Every row gives one point. Each table stands for the endless flat space through its points: a line for two points, a plane for three, and so on. Write the one point that lies in both, or say that there is none.
(in the rows, 128 means zero)

First (3 x 4):
[[ 99 114 122 105]
 [ 88  96 142  93]
 [117 134  98 129]]
Second (2 x 4):
[[105 110 129 106]
 [111 104 143  96]]
They share: [102 113 122 111]

First (5 x 9):
[[117 123 124 100 159  81 120  73 125]
 [154 159 136  93 183  67 142  99 114]
 [103  99 135 118 140  92 110  91 116]
 [115 111 147 125 129  99 150 110  91]
 [ 91  77 154 144 106 112 129 120  88]]
Second (3 x 9):
[[107 119 134 127 145 107 147 123 102]
 [106 122 133 133 145 113 150 129 101]
 [106  92 142 100 151  98 147 102 110]]
They share: no point

First (4 x 12):
[[125 138 140 107 121 155 128 173 152 104 145 150]
 [131 144 141 100 130 145 112 162 136  91 148 129]
 [140 149 131  93 133 142  92 139 128  90 154 110]
 [122 127 130  86 118 166 138 170 150 107 133 163]]
Second (6 x 12):
[[ 94 158  77 141 146 175  39  87 142 126  96 102]
 [120 166 121 134 131 168  88 134 133 111 131 127]
 [115 168 125 140 127 170  88 141 132 114 132 131]
 [125 140 107 115 126 174  85 124 161 124 140 122]
 [134 130 127 110 111 185 106 150 171 132 164 135]
 [108 182 147 148  99 156 112 184 133 107 149 165]]
They share: [134 145 129 114 118 155 109 151 157 114 157 136]

First (2 x 20):
[[131 168  99 104  89 164 111 122 111 140  86 107 135 126 145 133 105 110
   78 133]
 [133 163 103 102  97 158 108 125 117 141  92 115 136 122 143 138 104 118
   86 138]]
Second (5 x 20):
[[150 172 108  79 140 130  86 119 105 124  95 141 125 122 177 179 143 134
  106 162]
 [167 147  93 122 113 170 144 131 165 167 131 125 162  75 136 133  81 188
   69 163]
 [130 152 117  93 105 142  98 133 124 141 103 124 136 120 133 142 100 126
  103 143]
 [123 127  90 139  97 183 130 135 170 166 102 135 146  87 118 136  71 151
  107 123]
 [125 141 115 108  95 154 108 139 141 153 107 125 144 113 114 129  77 128
  103 137]]
They share: [137 153 111  98 113 146 102 131 129 143 104 131 138 114 139 148 102 134
 102 148]

First (2 x 24):
[[158 157 143 104 146 156 147 154 165  99 136 138 159 120 129 121 136 104
  111 100 133 116 130 128]
 [138 145 151  76 146 140 167 154 133 107 132 142 159 120 133 121 132  84
   79 116 117 128 138 124]]
Second (5 x 24):
[[143 145 128  97 138 140 151 165 169  92 135 148 179 104 126 110 117 119
  122 101 142 112 146 137]
 [191 177 180  85 168 168 165 157 165 116 117 120 125 126 122 140 175  97
   72 109 104 128 132 111]
 [140 142 134 108 145 132 158 162 171  88 119 159 179 111 108 117 114 136
  115 103 148 106 157 144]
 [162 145 158 109 158 123 174 164 170  96  90 154 165 124  82 131 135 158
   93 118 155 116 183 147]
 [151 174 158 104 165 179 150 142 170  97 139 147 138 121 137 135 141  79
   88  83  89  97  95 112]]
They share: no point

First (2 x 24):
[[118 145 114 120 105 116 103 150 147  92 103 131 140 148 101 130 116 149
  164 166 151 143 149 169]
 [ 98 175 109 130 125  96 123 120 172 117 123 156 145 118 111 140 126 169
  144 131 171 128 124 134]]
Second (2 x 24):
[[107 162 100 105 106  95  96 131 155 104 107 165 141 108 125 122 140 164
  177 140 159 116 139 171]
 [109 156 104 115 112 101 102 135 159 100 113 149 137 122 113 126 124 158
  161 148 155 128 143 163]]
They share: no point

First (4 x 24):
[[110  58 149 132 176 103 164 116 137 124 116 117 157 166 168 157 139 127
  147 152  86 118 129 158]
 [132 104 113 186 180  45 164 120 157  86 160 139 189 116 114 177 109 107
  145 166 110 132 157 108]
 [116 124 123 160 158  83 126 120 149  98 146 123 183 140 136 169 109 103
  143 128 118 172 175 128]
 [107 109 144 111 142 125 114 126 145 131 133 101 147 167 168 152 116 108
  138 111  97 168 144 151]]
Second (6 x 24):
[[109  88 126 127 177 130 129 145 152 124 165  99 156 138 141 171 130  74
  154 158 141 153 159 145]
 [ 96 127  98 169 168  81 150 132 211  88 128  89 145 153 145 145 110  92
   82 132 120 154  93 169]
 [ 92  73 153 140 175 132  96 157 155 101 141 108 157 109 142 144 137  64
  134 141 156 169 142 146]
 [108 111 144 134 137  62 137 121 137 114 117 132 181 164 146 141  98 138
  115  99  48 156 146 124]
 [110  82 180 134 142 111  93 130 110 119 117 126 166 118 154 141 128  97
  155 108 105 181 154 116]
 [126 130 114 120 152 105 141 108 142 117 155 108 178 182 152 159  98 109
  163 134 101 151 168 154]]
They share: no point

First (6 x 24):
[[ 69 105 182 142 108 140 128 108 165  94 144  97 133 171 108 149 108 107
  115  76 168 139  90 130]
 [ 77 112 179 159  98 169 139 108 162 120 143 119 144 139 128 177 111 101
  120  87 173 145  95 124]
 [117 147 144 133 134 172 153  81 161 116 136 126 141 144 129 153 146 133
  153 112 160 148  98 148]
 [107 119 176 112  98 115 142 112 139  66 163 118 166 193 117 130 115 111
  124  68 156 155 103 129]
 [107 127 159  87 125  90 127 104 150  47 164  93 133 224  85  99 121 130
  136  72 142 151  91 142]
 [114 131 139  99 136 141 139  92 141 108 153 117 130 165  92 117 126 122
  154 119 142 159 101 128]]
Second (7 x 24):
[[ 97 144 142 122 110 126 121 103 170  89 164  90 150 144 118 171 130 126
  110  98 123 124  93  86]
 [ 78 111 173 122 173 176 140 112 165  87 159 127 144 171  85 138 152 134
  127  63 163 157 100 101]
 [ 90 136 153 133 124 158 154 109 162  97 181 131 157 152 109 146 120 105
  134 118 166 169  97 121]
 [ 87 108 151 105 129 152 128 113 180  93 158 126 145 170  99 148 122 105
  129  98 163 136 111 120]
 [102  88 183 107 165 171 137 104 138 111 116 131 122 185  78 126 151 141
  153  62 157 158 104 137]
 [ 74 138 141 134 131 174 135  94 184  84 182 127 129 166 118 110 103  84
  126  90 202 149 107 118]
 [105 132 173 121 145 154 144  89 122 119 136 106 139 154 103 158 148 161
  151  52 133 162  83 118]]
They share: [103 127 155 122 119 149 140  99 150 107 151 119 138 159 109 142 122 116
 141 102 154 154  98 129]

First (6 x 24):
[[137 107 107 163 152 115  69 126 125 140  93  94 126 128  73 134 168 121
  127 158 126 144 183 138]
 [143 101 145 151 152 123 117 176 145  78  95 142 164 166 137 120 126 111
   91 146 124  94 141 108]
 [163 124 132 137 139 137 112 162  82  75 125  94 177 124 110 142 127 167
   89 149 152  88 138  97]
 [154 102 126 158 184 134 128 161 122  97  94 163 127 186  99 138 103 111
  126 178 138  87 163 113]
 [171 145 105 141 146 143 103 148  55  96 119 104 138 132  77 162 136 163
  115 170 156 100 163 100]
 [164 116 126 131 135 124 123 167  99  76 114 118 176 147 125 133 118 141
   90 154 146  92 140  97]]
Second (7 x 24):
[[151  77 111 177 156 109 119 179 159 122 125  57 163 114  50  99 103 125
  109 158 135 103 145  93]
 [154  92  95 160 166 120  69 145 105 113  80 136 141 122  93 123 150 145
  111 125 104  78 141 103]
 [118 101 116 134 131 121  98 156 103 140 133 122 186 144 112 114 113 123
  142 201 169  93 127 126]
 [170 112 123 174 121 119 127 191 134  84  93  94 184 125  65  92 160 141
  113 190 130  87 162  90]
 [160  95 121 134 206 148  72 117  69 119 110 131 138 159 145 173 106 155
  106 135 150 125 136 153]
 [142  89 154 153 125 124 122 167 126 101 111  80 170 116  60  92 140 132
  112 171 151  83 162  90]
 [169  63 144 158 185 139  95 140 121 112 128  71 140 126  73 130 108 131
   84 123 128 114 167 119]]
They share: no point

First (5 x 24):
[[159  69 175 110 118 139 138 120 113 104 175 116 149  91 133 191 126 151
  129 159 157 157  89 144]
 [139 108 126 171  61  90 105 128 161  92 146 103 165 118 109 140 124 138
  156  92  91 123  79 161]
 [165  78 155 114 143 113 130 120 104 136 172  85 164 132  99 161 134 146
  144 185 144 184 113 131]
 [160  91 164  81 133 145 124 156  80 150 153 118 134 111 121 176 126 145
  147 199 179 176 118 121]
 [149 103 150 108 102 131 114 155 107 130 145 121 138 109 122 164 122 143
  153 160 153 154 105 133]]
Second (3 x 24):
[[159  82 153 147  81 108 110 149 112 125 134 123 165 118 110 160  98 133
  155 151 112 137 101 138]
 [155 100 155 103 123 134 114 133 124  95 170  99 137 100 130 152 160 151
  151 131 164 169 105 128]
 [137 101 132 145  88  99 124 133 130 136 148 111 163 131 100 164  95 144
  149 161 110 145  91 155]]
They share: [149  97 146 127 102 116 117 136 124 116 155 108 152 115 115 158 124 145
 151 146 134 154  99 140]
